Every row gives one point. Each copy is the shape, with its points in the same order, stretched, turned, moved and blurred by noise. Is it also mirrored, or only turned?
In the rows, 128 means zero.

Shape:
[[141 121  94]
 [188 101 188]
 [204  96 153]
 [121 150  60]
 [128 110 142]
 [122 166 114]
 [110 132 179]]
Copy 1, 7 rows:
[[172 101 130]
 [178 209 203]
 [213 183 190]
 [166  60  83]
 [125 140 149]
 [140 124  89]
 [ 90 180 135]]
Copy 1 is: only turned
Copy 2 (7 x 3):
[[151 152 162]
 [155  68 102]
 [188  90 111]
 [143 173 191]
 [118 110 130]
 [120 112 192]
 [ 81  62 150]]
Copy 2 is: only turned
Copy 3, 7 rows:
[[146 164 112]
 [166  78 101]
 [177 103  75]
 [116 200 118]
 [143 126 138]
 [ 97 153 125]
 [113 101 161]]
Copy 3 is: mirrored
Copy 4:
[[175 127 138]
 [ 94  70 118]
 [115  58 135]
 [204 141 125]
 [121 125 135]
 [157 131  96]
 [ 98 140  98]]
Copy 4 is: mirrored

Shape:
[[134 147  17 143]
 [177 151  91 158]
 [150 172 166 137]
 [ 94 110 110 151]
 [101  86 134  94]
 [186 171 194 161]
 [163 147 157 138]
 [128 125  97 162]
 [177 146  98 113]
 [ 92 130 151 103]]
Copy 1, 10 rows:
[[193 190 105 175]
 [188 114 112 122]
 [147  52 115 133]
 [151 135 171 186]
 [106 156 165 158]
 [159   7 119 100]
 [153  70 127 116]
 [176 126 151 163]
 [159 139 101 114]
 [103 115 145 168]]
Copy 1 is: mirrored
Copy 2, 10 rows:
[[ 90  44 134 188]
 [102 131 155 200]
 [104 186 124 126]
 [160  95 140 153]
 [157  93 160 102]
 [110 222 150 155]
 [118 167 153 148]
 [141  98 129 185]
 [ 76 117 164 158]
 [144 131 115  84]]
Copy 2 is: mirrored
Copy 3 (10 x 4):
[[132 128 172 195]
 [126  82 160 144]
 [157  97 127 103]
 [105 138 136 123]
 [ 99 116  90 137]
 [157  67 139  83]
 [136  84 135 113]
 [106 116 164 144]
 [135  83 132 158]
 [121 139  92 126]]
Copy 3 is: only turned
Copy 4, 10 rows:
[[172 169 153  38]
 [172 100 110  78]
 [137 116  75 138]
 [142 161 160 136]
 [ 75 138 158 138]
 [157  60  58 146]
 [137  89  89 125]
 [162 136 148 111]
 [120  96 106  67]
 [ 98 168 127 147]]
Copy 4 is: mirrored

Shape:
[[ 82 180 177 103 114 151]
 [138  86 186 162 138 137]
 [ 65 154 141 113 141 163]
 [174 132  54 147  94  67]
 [155 105 130 171 105 139]
 [ 78 112 154  84 107 159]
 [175 125  69 166 106  75]
 [160 168 125  90 119  80]
 [156  97 123 148 150 173]
 [131  95  98 160 149 103]]
Copy 1:
[[102 139  76 161 176 140]
 [139 154 153 150  79 129]
 [113 134  69 121 161 154]
 [128  58 186 108 148  96]
 [160 101 142 146  92 105]
 [102 113  71 132 125 179]
 [142  80 192 117 138  95]
 [ 65 116 156 143 188 109]
 [136 126 110 118  84 104]
 [145 115 164  92 117 134]]
Copy 1 is: only turned
Copy 2 (10 x 6):
[[ 96 180 148  33 180 180]
 [113 162 106 148 146  58]
 [118 155 110  45 145 180]
 [ 91  93 190 195 102  79]
 [128 156 143 163 117  76]
 [103 163  93 102 186 196]
 [101 104 181 185  96  51]
 [ 85 112 179 121 181 120]
 [184 128  93 140 118  97]
 [111 101 107 165 101  65]]
Copy 2 is: only turned
Copy 3:
[[122  77  73  87 130 202]
 [200 148  79 120 139 178]
 [123  81 106  50 158 169]
 [ 40 187 156 172  50 100]
 [138 165  77 134 115 133]
 [151  84 104  51 106 168]
 [ 70 198 145 162  69 107]
 [ 76 119 132 178  66 151]
 [175 131  92 125 146 128]
 [131 180 151 113 115 133]]
Copy 3 is: mirrored

Shape (9 x 6):
[[ 90 157 146 154 185 171]
 [170 142 109  78 125  92]
 [138 115 119 220  82 109]
 [177 110  91 119 133  65]
 [104 133 169  74 153  93]
 [ 94 165 147 141 138 180]
 [ 65 125 113 157 148 128]
 [153  76 115 133  82 113]
 [153  95 158  87 140 112]]
Copy 1 (9 x 6):
[[124 160 130 106  75  59]
 [131 136  82 137 183 120]
 [139  52 160  97 139  80]
 [158 125 122 117 202 104]
 [ 79 173 116 107 153 114]
 [112 131 113 117  74  92]
 [128 138 173 114  99  90]
 [148  95 125  84 160 134]
 [121 154  96  77 165 121]]
Copy 1 is: only turned
Copy 2:
[[ 69 140 153 247 134 105]
 [133 177 143 104 156 141]
 [129  34  48 117 123 158]
 [108 145  77  93 136 158]
 [142 193 140 186 100 106]
 [111 127 179 211 135 104]
 [ 64 113 141 186  91 158]
 [134 107  97  80 103 114]
 [157 190 113 144 114  79]]
Copy 2 is: only turned
Copy 3 (9 x 6):
[[ 67 150  67 126 133 195]
 [111 120 160  76 134  66]
 [221 167 187 122 122 180]
 [143 155 187  96 180  71]
 [ 69 124  89 162 127  63]
 [ 88 119  83 104 100 189]
 [107 119 133 168 170 183]
 [222 109 147 104 138 102]
 [129 132  79 116 131  62]]
Copy 3 is: mirrored
Copy 4, 9 rows:
[[139 155 144 169  92  79]
 [ 39  68  94 158 127 158]
 [212 142 165 123 211  80]
 [ 56  72 115 130 135  99]
 [ 38 153 123 102  91 155]
 [164 147 135 174 124 139]
 [139 155 179 115 112 117]
 [128 104 113  98 151 135]
 [ 57 113  86 111  89 118]]
Copy 4 is: mirrored

Shape (11 x 8):
[[173 140 147 151 130 169 159 148]
 [150  58 177 133  85 142 152 145]
 [140 151 164  99 202 116 188 136]
 [ 90  98 100 137  86 130  90 154]
 [156 140 127 137 136 108 133 204]
 [151 141 208  90 120 169 131 162]
 [153  48 126 117 107 195 119 210]
 [137 107 166 138 147 161  79 140]
 [ 95 200 125  75 144 115 214  67]
 [ 74 148 147 129 128 152 194 102]
 [ 88 157  61  93 108 105 148  38]]
Copy 1 (11 x 8):
[[ 79  87  90  98 116 155 120 153]
 [152 117 164  80  77  83  98 119]
 [ 98 150 100 134 182 165 122 186]
 [130 102 151 165 106  75 142  82]
 [ 50 120  77 139 131 101 118 125]
 [117 136 112 118  48 146 110 185]
 [ 71 106 186 122  89 110  84 115]
 [135  93 117 166  88 145  85 139]
 [148 157 114 112 175 171 205 172]
 [142 110 145 125 168 124 186 174]
 [187 131 141 132 159 154 193  85]]
Copy 1 is: only turned
Copy 2, 11 rows:
[[ 74 156  83 121 152 155 159 166]
 [ 91 133  68 156 191 129 150  91]
 [ 96 215  91 109  70 121 152 118]
 [136  68 132 169 134 131 141 122]
 [125 159  85 160 107 132 136 167]
 [ 86 192  81 159 132 171 188 118]
 [ 51 105  48 216 142 150 132 139]
 [ 67 152 148 175 138 152 151 147]
 [147 158 100  37  77 150 183  77]
 [102 128 103  92 124 104 197  92]
 [169  85 156  45 107 170 142  76]]
Copy 2 is: mirrored

Shape:
[[110 106 147 145  97 249 189 157]
 [119 149 153  97 130  89 113 112]
 [130 124  98 148 176 102 130 114]
 [152 134 121 144 169  87 109 111]
 [108 109  94 128 136 114 105 132]
 [112 125 161 149 142  91 114 108]
 [145 128 124 140 129  82 106 151]
 [139 112 160  81 140  94 143 122]
 [161 104 128 113  97  99 111 114]
 [148 149 161  89  97 169 132 107]
 [118 140 113 128  87 118 175 156]
 [124 139 106 146 117  85 106 222]]
Copy 1 (12 x 8):
[[104  53 150 146 194 208  29 139]
 [116 130 126 106 100 111 198 133]
 [136 165 121 132 138 106 110 151]
 [140 167 106 113 115  99 135 136]
 [130 165 154 130 123 136 119 150]
 [ 83 149 140 118 142 110 149 116]
 [127 150 124  92 124 119 135 150]
 [132 106 131  95 134 102 199 137]
 [138 155 124  90 136 142 196 115]
 [124  81 118 103 119 150 161 111]
 [104 118 115 125 150 179 147 178]
 [112 153 137  94 114 149  93 219]]
Copy 1 is: only turned
Copy 2, 12 rows:
[[141 180 178  41 234 149  90  22]
 [115 130  96 120  81 117 156 196]
 [110 123  95 159 112 134 128 144]
 [101 126 101 179  93 122 148 184]
 [130 123 107 140 113 105 138 111]
 [134 151  91 171  92 139 197 175]
 [140 107 140 175 106 107 163 164]
 [102 131 132  94  68 141 115 201]
 [149 122 169 144  97 102 112 195]
 [109 164 143  68 143 110  96 170]
 [181  89 163 105 180 146 123 130]
 [159  75 164 166 143 102 198  97]]
Copy 2 is: mirrored

Shape:
[[156 118 123 142 188 182  92  84  89]
 [ 74  83 122 119 176 111 142 188  88]
 [189 116 183 114 101 144 106  95 173]
 [147 115 174 140 140 104 177 165 113]
 [128 163 168 113  82 170 130 121 165]
 [149 105  74 166 178 148  96  84 112]
 [133 102 189 178 153  71 175 156 141]
 [126  88 154 154  93  79 180 163  96]
 [141 162 104 142 160 132 130 133  96]
 [169 179 147  82 112 158  98  85 171]
 [144  71 114 127 151 101 181 178 109]
 [ 92  94 129 110 159  78 215 169 125]
 [162 120 142 155 111 177 117 104 198]
 [162 120 162 148 136 169 171  95 127]
 [103 124 109 111 151 137 117  72 107]]
Copy 1:
[[104 130 110 150 125 104 179 248 144]
 [107 133 203 186  99 146  93 144 167]
 [182 135  90  77 169 129 148 128 138]
 [133 100 178 121 142 162  77 145 130]
 [124 171 109  94 197 119 120  97  77]
 [ 94 105 120 146  96 146 198 220 149]
 [114  72 149 129 144 205  71 146 142]
 [167 103 183 162 118 193  69 137 120]
 [ 93 116 167 125  97 101 144 153 101]
 [132 133  88  72 171  66 176  98  92]
 [139 106 224 125  90 183 110 142 168]
 [107  90 240 165 128 162  84  86 153]
 [123 146  95  76 172 158 170 146 147]
 [117 118 151 109 186 155 135 195 114]
 [109 113 113 185 144  96 171 161 120]]
Copy 1 is: mirrored
Copy 2 (15 x 9):
[[ 47 138 139 198 129  96 117 149 206]
 [ 55 150  89 159  96 166 197 164 110]
 [187 107 139 119  81 100  54  90 132]
 [185  97 102 167 129 156 140 137  78]
 [160 108 138 108 130 103  79 103  83]
 [ 50 123 145 172 148 123 166 138 237]
 [209 122 136 206 131 183 148 141  69]
 [196  94  68 128 154 208 164 126  97]
 [ 84  91 119 153 166 154 165 168 132]
 [137  96 154  87 111  92  60 153  96]
 [160 102  87 144 129 161 200 136 138]
 [161 135 110 148 159 160 223 186  53]
 [177 103 178 155 113  74  92  68 150]
 [176 115 142 186 186  92 136 121 150]
 [ 56 158 131 137 159 143 150 184 154]]
Copy 2 is: only turned

Shape:
[[116 146 124 171 128 120 126 199 141 117 116]
 [144 118 146 119 130 124 148 120 129 125 121]
 [127 113 139 143 119  94 127 144 151 106 127]
 [112 151 114 118 138 119  60 183 117 119 127]
 [146 122  98 134 165 119 135 144 140   7 123]
 [122  88 124 162 140 149 132 157 144 119 129]
 [140  96 144 145 162 114 108 111 133 142 118]
 [106 144 123 130 126 130 113 109 124 127 131]
 [154 118  75 126 124 163 122 112 146 124 146]
 [105 140 144 120 118 146 146 110 118 142 116]
 [109 152 125 133 119 101 143 177  86 136 118]
 [117 147 138 148 118 134 137 112 106 119 144]
 [103 143 102 131 162  96 134 132 134 141 118]
 [127 143 138 115 143 126 136 113 138 130 158]
 [113 111 139 123 130  90 143 166 115  90 134]]
Copy 1:
[[116 107 139 104 183 182  95 138  88  96  96]
 [127 131 143 112 142 142 154 116 146 154 124]
 [106  95 157 108 164 168 148 105 121 134 116]
 [145 135 147 129 172 135  73 116  24 103 126]
 [127  87 189 160 230 207  80 122 129 138 164]
 [127  92 119 131 183 166 142 165 115 153 130]
 [107 115 120 138 186 131 167 118 124 143 119]
 [123 121 139 157 129 107 127 122 119 109 138]
 [147  81  90 151 125 113  99 128 126 164 135]
 [137 149 146 134 106 107 153 139 152 115 134]
 [113 156 150 123 122 176 115 112  78 103  85]
 [103 128 155 154 113 125 117 137 132 124 131]
 [111 123 114 157 154 154 154  91 112  85 118]
 [111 141 133 125 115 132 134 117 138 133 160]
 [109 132 175 115 157 210 145 110  96 138 127]]
Copy 1 is: mirrored
Copy 2:
[[130  72 192 159 132 121 121 127 115 115  88]
 [115 137 113 135 128 127 132 124 128 133 155]
 [103 131 130 159 148 118 126 109 143 132 116]
 [101 143 196 130 133 134 130 183 100  92  55]
 [125 148 171 241 124 171  92 196 176 115 102]
 [131  96 131 131 144 103  99 137 144 144 119]
 [116 137 104  92 134 103 126 141 163 122 142]
 [142 149 121 132 118 126 140 127 122 134  99]
 [157 141 135 120 162 143 150 172 155 156 121]
 [145 128 103 128 102 124 136 105  97 145 128]
 [115  96 143 154 136 127 142 128  73  89  98]
 [145 146 112 150 117 109 157 122 126 137 123]
 [123  87 129 127 127 142 149 134 129 100  83]
 [101 133 118 138 124 128 163 142 141 136 124]
 [ 95 122 117 184 142 125 116 138 118 111 109]]
Copy 2 is: mirrored
